Each wall is flat, endless, passes through zero and stands at right angles to its row. A trip goes straight from one point to another. List the walls that it crosses, first one first.

Walls:
(1): [-0.69  2.77]
(2): [0.85 1.56]
(3): [ 0.75 -1.08]
(4): [2.61 1.37]
(5): [ 1.65 -0.06]
Trips:
[2.32 2.19] to [-0.60  3.63] => 5
[ 0.59 -2.55] to [4.84 2.45] => 4, 2, 1
[ 0.11 -0.43] to [-1.21 -2.72] => 5

Walls:
(1): [-2.79 -0.13 -0.40  3.03  0.04 -0.66 -0.77 -1.66]
(2): [-1.13  1.97 -1.17  3.19 -1.20 -0.12  3.61  2.34]
(3): [ 1.28 -0.67 -1.87 -0.09 -2.17  0.77 -0.07 -0.87]
(4): [-0.16 -1.95  0.14 -1.84  2.12  1.65 -0.47  3.03]
(5): [-2.41  0.68 -0.89 -0.16  3.07  1.74 -0.36 -0.75]
Trips:
[ 5.96  2.16 -2.40 -4.49 -2.36  0.59  0.43 -0.30] to [-1.00  2.91 -0.92 -2.34  3.51  3.90  5.03  6.50] => 4, 2, 5, 3
[-3.43  1.07  4.05 -0.35  2.30 -2.58 -1.93  0.84] to [-0.80 -3.04  0.95 -2.42  1.65 -1.77 -0.71  3.19] => 1, 5
[ 1.37  0.19  0.49 -2.19  3.43  3.10  0.93 -3.88] to [-2.83 -0.37 -0.82 -0.61 -0.04 -0.54  3.75  0.66] => 2, 1
[ 2.85 -3.61 -0.60  2.20 -3.92 -1.31  0.90 -2.69] to [-1.67  1.46 -1.30  2.28 -1.43 -2.50  0.41 -1.09] => 2
[ 4.59 -1.32  0.94 -3.17  1.45 -0.36  2.49  0.70] to [ 0.41 -1.67 -0.95  3.89  2.02 -0.18 -1.30  0.37] => 3, 1, 5, 2
[-2.25 -1.89  1.89 -1.01  0.93  3.49 -3.27 -2.19] to [-0.26  0.64 -1.94  1.45 -2.57  0.74 -0.57 -1.34] => 3, 4, 2, 5

Walls:
(1): [-5.93 -0.72 -0.72 -0.02 -3.33 -0.04  2.65 -0.01  3.28  2.94  1.13  0.03
  2.19 -3.70]
(2): [ 1.75 -2.04 -1.15  0.65  1.05 -1.25  0.88 -2.52  2.19 -1.63  0.93 -0.37
  0.24 -3.19]
(3): [ 0.58  0.14  0.72 -2.44  3.07  2.48  1.85 -2.91  0.25  0.65 -1.93  3.99
  2.51  0.61]
(4): [ 2.77 -0.20 -0.13 -1.36  3.91  3.19 -0.24 -1.91 -0.46 -1.05 -0.07 -1.05
 -0.74 -2.92]
(5): [ 3.88 -0.71  1.55 -0.93  0.36  1.49 -0.58  1.91  1.37 -0.68 -1.93 -0.26
 -1.74  5.01]
Trips:
[-0.06 -0.40  2.59  0.37 -2.29  1.85  0.32 -4.05  0.64  2.33  1.47 -0.90
  1.05  0.76] to [-0.92 -2.34 -0.33  0.40  1.50  4.68 -2.85 -0.88 -1.03  0.69  1.54 -3.00
 -0.70  0.87] => 4, 2, 5, 1, 3
[ 4.09 -1.46  2.86  3.85  0.73 -0.36  1.54 -4.52 -1.37  0.85 -1.44  1.45
 -2.62 -2.95] to [ 3.41  0.48  1.41 -4.30 -0.53  1.56  0.97  4.16  1.55  3.33  0.46 -5.55
  0.30  2.41] => 5, 3, 2
[-1.21 -1.60 -0.80  0.01  1.04  0.87  1.55 -3.17  2.65 -0.54  1.11  1.40
 -0.13 -4.01] to [ 1.26  3.37  1.40 -0.46 -2.88  1.51 -3.64  0.04  3.20  1.37 -3.01  4.80
 -1.58 -4.04] => 2
[ 1.57 -1.13  2.38  3.69  0.13 -1.23 -0.22  1.55 -2.25 -1.11  0.67  1.56
 -1.17 -0.13] to [ 2.54 -2.82 -3.65  0.25 -3.55 -1.03 -1.43  0.98  0.40  0.73  2.74  0.26
 -2.90 -2.13] => 2, 5, 1

Walls:
(1): [ 1.91  4.12 -2.62  0.71  2.42  1.09 -1.86 -3.38 -0.49 -2.50  2.20 -3.31
  2.62  1.81 -2.10  2.26 -0.09  1.18  0.50 -0.69  0.60 -2.78  0.48  2.91
 -1.05  0.79 -0.21  2.13 -2.39  5.41 -2.48  0.76  2.99 -0.75  0.37 -2.27
  2.58 -1.89 -3.80  0.65 -0.52  1.86 -2.27  1.00 -0.22  0.38 -2.23  1.02]
(2): [-2.85 -0.26  0.03  1.34  4.15 -2.62  1.41  0.56  2.59  0.42  3.75  3.08
  0.99 -3.31 -0.16  0.55 -1.33 -1.65 -0.34  1.47  0.18  1.94 -1.44  0.04
 -0.21 -0.19  0.55 -0.61  1.48  0.34  0.68 -3.87  3.09 -0.61 -2.81  0.28
 -3.21 -1.00  0.43 -0.96 -1.31  0.20 -0.64 -0.28  2.01 -1.52  1.44 -0.07]
(3): [-1.16  1.09 -0.82  1.69 -0.38  5.37 -4.02  1.70  1.40 -1.09 -0.87 -0.88
 -2.35  0.91 -2.95 -0.26  2.03 -3.00 -2.01 -0.15  1.90  1.10  1.08 -4.05
 -5.34  1.76 -2.71  2.18 -0.59  1.65  1.79  1.25  1.14 -3.71 -0.38  3.46
  0.20  1.46  3.37  1.67 -1.71  2.18 -1.89  0.47  0.94 -1.27 -0.09 -3.65]
(4): [ 2.81 -1.87  0.63 -3.65 -0.37  0.97  1.35 -0.66 -0.18 -1.04 -2.14  1.13
 -3.52 -2.86  0.81  2.01  2.42 -2.20  2.49  0.52 -3.23  4.22 -1.87 -2.16
 -0.03  2.30 -1.25 -2.27 -0.43 -1.50  2.42  1.49  2.86  2.53  0.73 -0.14
 -1.49  1.80  1.01 -1.26 -0.36 -0.19  0.63  1.51  1.11 -3.07 -1.80 -0.04]
Trips:
[ 2.01 -2.45  1.02  0.61  5.72  3.34  3.04  0.29  4.23 -0.69 -0.31  3.27
 -0.41  0.03  3.34  2.38 -2.36 -1.38  2.11  2.79  1.49  1.86 -3.22  3.69
  0.83 -1.72 -0.16  5.14  2.32 -1.55 -1.07 -2.72 -0.79  4.06  1.59  0.00
 -1.50 -0.45  4.71 -0.40 -1.84 -0.93  0.35 -1.25  0.76  1.55 -0.52 -1.13] to [ 0.21 -2.31  2.01  0.09 -4.33  0.37  1.56  1.01 -2.41  1.60 -2.49  0.53
 -0.76 -0.41  2.78  0.84 -0.71  3.02  1.52  0.93  2.90  0.89  3.67 -1.28
 -3.83  1.55  0.82  0.01 -2.91 -1.87 -2.39  0.02 -1.41 -0.92  0.94  0.51
 -3.53  0.10 -0.95  5.00 -0.27  0.78 -0.54 -2.43 -1.29 -4.11 -2.48 -2.11] => 3, 2
[ 0.15  1.64 -1.84  1.70  1.21 -0.41  2.84 -1.50  1.52 -2.94  4.41 -0.66
 -1.21 -1.24  1.36  1.26  1.53  0.29 -1.86 -1.08  3.87  0.06  0.88  2.09
  1.04  2.01 -1.74  2.25  1.41  2.10  1.06 -2.53 -3.12 -0.79 -3.93  1.08
  1.89 -1.99  0.52 -0.81  2.84 -4.58 -2.24 -2.75 -1.39  3.04 -1.95 -1.02] to [ 0.95 -2.63 -1.80  1.57  0.43 -0.30 -1.16  3.65 -1.21 -1.24  6.26  0.36
 -2.19  2.69 -0.52  1.36 -1.83 -0.39  0.49 -1.82 -0.30  0.19  1.09 -0.21
 -1.99  1.23 -1.42 -1.28 -2.23  1.28 -2.22  1.61  0.27 -1.50 -1.26 -0.61
  2.07  0.71  0.20 -1.02 -1.84 -3.67 -4.39 -2.11 -1.05  1.63 -2.43 -1.03] => 3, 2
[-1.57 -0.58 -0.28  1.92  1.92 -1.00  0.89 -0.91 -0.82  3.32 -0.09  1.05
 -0.25  3.07  0.66  0.72  1.70 -2.96 -2.39 -0.65  1.64  1.59  0.46  0.54
  0.38 -0.17  1.38  1.77  0.14 -2.35  1.09 -2.96 -1.86 -1.09 -1.76 -0.13
  0.98 -2.81 -1.75 -2.54  4.42  2.75 -1.54 -1.11  1.00  1.99  1.08 -3.66] to [ 0.25 -2.19  1.25 -0.79  0.48  5.16  1.37  1.95 -2.39  0.08  0.91 -0.84
 -0.57  0.63  0.57 -3.94  3.92  2.24  1.78 -0.30 -1.59  0.84 -0.13 -2.70
 -1.79  1.36 -4.72 -0.15 -0.55 -0.15 -0.52  0.22  1.00 -0.56  0.50  0.15
 -2.65  3.76  0.61  2.39 -1.37  3.98  0.74  2.55 -3.89 -1.04  0.24  3.26] => 2, 4
[ 1.99  0.06 -0.69 -0.24 -1.69  0.81 -4.50 -3.96 -2.73 -1.36 -4.54  0.69
 -2.81 -1.34 -0.25 -2.04  4.01 -3.27  4.62  0.69  0.93 -0.80  1.96 -3.54
 -0.58 -0.82  0.38  0.30  1.96 -2.40  3.12  4.12 -0.61  2.78 -0.13  2.65
  0.27  1.78  1.25  1.72  0.42  2.04  1.57 -0.88  4.97 -0.94  0.54 -2.25] to [-2.34  0.43  0.40  0.13 -0.65  2.14  1.24 -0.29  4.99  1.80  5.15 -0.72
 -5.97 -2.09  2.26 -1.54 -2.52  0.37 -1.01  0.61  0.21  0.72 -2.47  0.08
  0.65  0.73 -0.92  1.93  2.30  1.22 -2.71 -2.49  3.98  1.68 -2.31  0.66
  0.09  0.44  3.60 -0.65  1.69  1.27 -1.54  3.07  1.00 -0.43 -3.35 -1.00] => 2
[-1.97  0.09 -1.15 -0.46  4.70 -2.50 -1.84  0.91  3.34 -2.79  3.11  1.28
  3.82  3.30  1.40 -1.48  0.01 -1.48 -0.18 -0.96  0.14 -0.56  2.95 -1.62
  5.05 -2.53  0.70  1.15  1.73  1.00 -0.98 -1.55  0.78  1.03 -4.03  0.18
 -0.44 -1.54 -0.16  2.15 -1.74  0.60  2.09 -2.49 -0.96  1.41 -4.87 -1.20] to [ 2.12  2.03  1.72 -0.51  6.69 -0.61  1.54 -0.28 -2.20 -2.50 -1.71  2.74
 -0.22 -0.17  1.67 -1.49 -2.60  0.32  1.29 -2.40 -1.24 -1.97  1.33 -2.85
 -0.60  0.63  0.84  3.64  0.48  1.90  1.67 -3.56 -1.61  1.72  2.82  0.61
  2.48  1.09 -2.54  1.10 -0.39  0.66  1.76 -0.04  0.24 -3.52  3.51 -0.08] => none
[ 1.06  0.74  0.98 -0.84 -0.02 -2.09 -1.87  0.65  1.49 -0.93 -0.79 -2.23
  0.98  4.53  1.41 -1.31 -4.38  0.41  0.34  0.10  0.00  3.52 -1.94  1.77
  1.31 -1.74 -0.64 -0.44  1.45 -0.43 -1.92 -0.66 -1.14 -5.51 -0.12 -2.07
 -1.93  1.81 -1.72 -2.45 -0.02  3.02 -2.86 -3.25  0.70 -1.41  1.66 -3.63] to [ 1.11 -2.02  4.54  2.95  4.95 -2.95 -3.24 -1.78 -2.26  0.38  1.24  2.33
 -2.61  0.08  0.13  0.46  1.29  0.54  5.20 -2.84  1.91  3.84  0.16 -0.14
 -1.55 -1.44  1.16  1.79  4.59 -1.39 -2.54 -0.79  0.10 -2.87 -3.23  1.26
  1.97 -0.14  4.85 -0.03  3.14 -0.83  0.09  0.38  1.89 -3.34  1.05 -1.59] => 3, 1, 4
[-2.19  0.91  4.56 -3.37 -1.34  3.69 -4.82 -3.60  5.05  2.44  2.57  1.16
 -1.46 -0.02 -2.58  1.66 -0.43  1.37  0.61 -1.57 -2.04 -0.03 -1.20 -1.38
 -4.38 -1.16 -0.39  0.47 -0.77 -1.01  2.20 -1.04  0.69 -2.71  0.39  1.44
  1.06 -3.31  5.26 -2.00 -0.18  2.48  3.09 -5.19  0.92 -3.31 -4.07 -3.84] to [-0.90 -3.42  1.16  0.41 -0.33  0.10 -2.00  3.40  1.50  0.82  5.27  0.15
 -1.76 -0.56 -3.90  0.77  1.36 -0.82  0.84 -2.09 -0.32  2.12 -0.19  1.72
  1.67  0.87  0.04  0.86  0.23 -1.42  0.81  1.45  0.11  4.80 -0.78 -0.57
 -4.29  6.17 -0.80 -2.02 -4.13 -1.75  3.48 -1.31 -3.20 -0.23  4.06  0.67] => 3

Walls:
(1): [ 0.51 -0.91 -0.53 -2.32 -0.23  0.69 -3.47 -2.38 -0.43 -0.52  2.18  0.82
 -0.31 -0.24  1.14  0.68 -0.91 -1.76  1.64  1.02  3.64 -0.14 -1.24 -0.37
  0.38 -1.46  0.51  1.01 -1.08  4.07  0.41 -3.48 -1.59  0.48 -7.36 -2.13
 -2.72  4.28  1.76  1.67 -1.29 -1.45  1.85 -0.45  4.57  3.20  0.07  0.22]
(2): [ 2.51 -1.01  1.06  2.55 -0.26  1.30 -2.18  2.95 -1.95  1.34 -2.56  3.79
 -2.68  1.52  0.74 -3.75 -0.28  1.11 -0.36  0.11 -5.28 -0.94  3.24  0.92
  4.89 -3.08  0.56  0.26 -2.38  3.42  2.60 -0.97 -2.86 -0.61 -4.27  3.05
  0.78 -1.25 -1.54  4.29 -1.48 -2.46  0.26 -1.55 -5.26 -1.98 -0.26  3.12]
(3): [ 1.29 -1.81 -2.77  0.39 -3.31  1.44  4.65  1.28 -1.01 -1.13  0.85  2.96
 -2.98  4.86  1.47 -0.99 -2.01  2.51  0.01 -0.93  0.51  0.65 -1.33  2.01
 -0.28 -3.68 -0.13  0.28  2.67  1.35 -0.16 -0.37 -1.80  1.03  2.47  1.77
  0.11 -3.26  2.12 -1.41  0.94 -0.24 -3.39 -2.86 -1.43 -0.84  2.49  0.57]
(4): [-3.66  0.03 -1.14  0.58 -3.23 -1.91 -0.16  1.10  0.78 -1.85 -1.59  2.40
 -3.74  1.12 -0.30 -2.29  0.87  0.94  1.84 -1.55  0.70  2.89  0.16 -1.18
  0.41 -0.86 -2.32 -2.93  0.65 -0.32 -1.05 -2.25 -3.10  0.24  1.65  0.68
 -0.65 -0.10  0.00 -0.32 -1.52  1.09 -0.14  1.80  0.48  2.74 -0.09 -1.74]
(5): [-0.96  0.02 -1.35 -0.57 -2.35  1.64  3.78  1.57 -0.06 -0.65  1.80  3.23
  1.09  1.25 -1.72 -1.94  1.41  0.67  0.23  2.10  0.30  0.09 -0.11  0.96
 -1.30 -2.49 -0.40  1.32  0.80  1.03 -1.21  2.56  2.30  0.12  1.82 -0.69
 -0.56 -3.13 -0.62  3.24 -1.75 -1.42  0.73 -2.44 -2.33  0.55  1.27 -2.98]
(6): [-0.09  0.30 -4.31  2.32  2.90  2.63  3.94  1.16 -0.16  3.39  1.04 -4.28
 -0.48  0.67 -0.81 -1.33  2.61  0.59  0.08 -2.45 -3.34 -0.97 -0.57 -1.83
 -0.55  0.48  4.38  1.68  2.57 -2.63 -1.87  1.07 -2.41 -1.33 -0.99  1.03
  0.61 -2.95 -0.43 -0.43  0.05  2.56 -0.87 -2.78  0.59  0.20 -1.77 -0.23]
Trips:
[-5.41  1.69  1.97  0.54  4.27  2.37 -1.46  1.73 -0.57  0.00  0.20  1.55
  0.47  2.48 -1.28  0.17 -1.69  0.95  0.38  1.61  1.78 -5.73 -2.49  0.83
  2.57  0.43 -1.10 -0.28 -0.08  0.15  2.16  0.96 -1.44 -1.99 -0.64 -1.55
 -0.94 -1.17 -0.08  1.52 -1.64 -1.67  2.96 -0.03 -0.54 -4.78 -2.57 -0.17] to [-0.31  0.64 -1.48  1.08  2.12 -0.37  0.05  2.40  3.51  1.00 -1.28  1.88
  0.69  1.08  0.69 -3.25  2.69 -0.95  2.19  3.10  4.70 -0.09  1.63  1.15
 -2.36 -0.49  2.72  2.33 -1.57  1.05  2.01  2.02  1.66  0.32  1.42  2.99
  1.71  0.43 -3.71 -1.82  3.50  0.30  0.02  1.06 -1.65 -1.57 -1.53  2.11] => 1, 6
[-1.15 -1.73 -0.39  2.11 -0.08  1.30 -0.40  0.64 -1.05 -1.01 -0.81  2.10
 -1.16  2.32  0.20  2.07  1.29 -1.04 -2.54  3.74  0.15  0.04  4.67 -1.28
  3.14  0.37  0.45  3.15 -1.20 -3.38  4.12  2.00 -1.36  0.57 -1.66  2.87
  3.88  1.18  0.61 -0.30  2.42 -1.78  1.93 -0.64 -1.94  1.78 -1.90  1.10] to [ 3.10  1.11  0.34  0.05  1.70  1.73  1.87 -3.21  3.00  2.80  1.15  3.45
  0.21 -2.39 -4.12 -0.79  0.30  1.61  2.63 -0.34  1.57 -1.34 -0.44 -3.02
 -0.38  5.09  2.35 -0.66  1.05 -0.24 -4.79  1.53 -6.97  3.56 -2.17  4.59
 -1.85 -0.07 -1.51 -2.01  0.38 -2.94 -0.11  1.15  1.02  1.14 -2.14 -2.18] => 6, 1, 4, 2
[-1.05 -1.58  2.38  0.10 -0.80  0.22 -1.69  1.22 -0.66 -1.51 -1.56 -3.11
 -1.36  1.64 -2.03  3.04  0.62  1.64 -0.27 -5.37 -0.03 -3.36 -0.85  0.34
 -0.41  2.32 -3.68 -0.88  4.01  1.33 -3.80 -0.47 -0.84 -1.79 -0.13  2.50
 -1.69 -3.19  0.40  0.76  4.10 -1.97 -5.52  3.13 -1.76 -1.94 -2.22 -1.79] to [ 1.09 -2.47  0.37 -0.53  1.70 -0.13  0.57 -0.27  1.43  0.83 -2.35 -0.38
  2.53 -0.35  2.51 -2.54  0.93  0.32  2.52  0.29 -1.34 -1.83  0.80 -2.33
 -2.64  4.73  3.33  0.95  0.21 -0.68 -0.90  3.71 -1.42 -2.07 -2.88  0.09
  2.46  3.40  1.15  3.22 -1.31 -1.38  0.83  1.61  1.19  2.15 -0.29  1.67] => 3, 4, 2, 1
[-1.53  2.70  1.36  2.65  1.35  5.81  5.13  1.16 -1.65  0.13  1.58  0.49
 -2.52  2.58 -0.98 -1.99  1.24 -1.35  1.62 -0.29 -3.04 -2.42  0.31  2.65
  3.64 -2.36  0.87  4.95  2.51 -0.23 -1.64 -0.61  3.77 -0.44  2.86 -1.32
  3.53  1.40 -0.39 -0.61  1.99  1.53  1.38  2.16  1.28  1.19  0.75 -0.27] to [-0.94  0.83 -3.18  0.68 -3.21 -2.59  2.97  2.47 -0.44  0.74  0.14  1.16
  0.97 -2.86  6.43 -0.38 -0.39  1.52  0.08 -2.83 -2.69 -0.37 -1.95  2.88
  0.66 -2.38 -5.05  2.31 -0.29  0.04  1.08 -1.96 -0.33 -4.48  0.38  0.46
 -2.50  0.45  1.26  0.89 -0.39  1.30 -2.18  2.66 -1.39 -1.78 -2.09 -0.18] => 4, 6
[ 2.15  1.29  2.73 -0.08  2.02 -1.83 -2.10  1.61  1.14 -1.08  2.24 -1.82
 -2.43  0.96  0.57 -2.65  1.24  5.14  0.42  0.95 -0.22  3.45 -1.83 -4.53
 -1.19 -1.74  0.47  5.31 -2.22  2.55 -1.97 -2.82 -0.34  0.29  4.11 -2.56
 -2.05 -2.45 -1.15  0.57  0.15 -0.33 -0.39  0.33  1.38 -3.28 -3.54 -2.34] to [ 0.35  1.34 -1.36 -0.94 -2.24  0.56 -4.51 -0.45  1.05  2.64  0.65 -0.24
 -1.82 -0.59 -1.90 -0.49 -0.62 -0.76 -3.57 -2.14 -3.32 -0.15 -1.24  7.37
  0.21 -1.27 -1.28 -0.71 -1.80 -1.73 -0.66  1.45 -0.23  4.23  1.18 -1.08
  1.13  1.25  2.13 -2.22  0.65 -1.37  0.60  0.24  0.97 -2.01  3.58  0.03] => 6, 5, 2, 4
[ 0.32 -1.70  0.68 -1.33  1.45 -0.03 -4.45 -0.84 -1.14  1.20 -1.99 -3.74
 -3.36  2.08 -1.99  0.52  0.46  0.19  1.53  1.80  0.95  1.41  2.72  2.08
 -0.19  0.18 -0.23  1.67 -1.34 -1.06 -2.30  1.94  1.77  0.01  2.53 -3.87
  1.17  3.79 -0.59 -4.00 -3.09  1.06 -2.68 -1.54 -3.69 -0.90  5.18  1.50] to [ 5.79  1.69  0.76  1.50  0.14  0.04 -0.05 -3.71  0.02  0.77  1.66 -1.11
 -0.53 -0.75  2.75  3.46 -0.79  0.74  0.06  3.68 -0.69 -0.20 -0.16 -3.91
 -1.98 -1.15 -0.68 -0.39  1.98  2.35  1.42 -2.49  1.42 -0.21  4.02 -4.63
 -1.26 -0.71 -2.62  1.88 -1.54  3.30  1.08  0.98 -0.69 -0.05  3.71  4.36] => 1
[-4.02  1.34  0.94 -2.49  1.84 -0.47  1.42  0.16 -0.94 -3.81 -4.09 -1.92
 -1.49 -3.06  0.62 -1.32  2.21 -0.87 -0.79  1.31 -0.70 -2.55 -1.08  1.17
  2.60 -1.59  0.98  0.40 -1.86 -0.52 -1.66  2.08 -1.37 -2.46  1.28  3.07
  3.97 -1.42 -1.24 -2.91  1.00  1.80  1.22  3.47 -3.54  2.20  1.11 -0.09] to [-1.13 -1.10  2.45 -1.32 -1.43 -0.26  3.44 -0.06 -0.29  1.72  3.43 -0.77
  0.84  1.61 -1.95  2.08 -0.26 -1.60 -2.18 -3.28 -5.11 -0.14 -1.79  0.45
 -1.20 -1.33 -3.75 -1.26  1.52  1.09  3.24  0.32  0.51  0.85  1.01  1.39
  1.39 -2.88  1.62  2.42  2.06  2.87  4.75 -3.19  3.24 -0.44  1.76 -3.13] => 5, 2, 3, 4
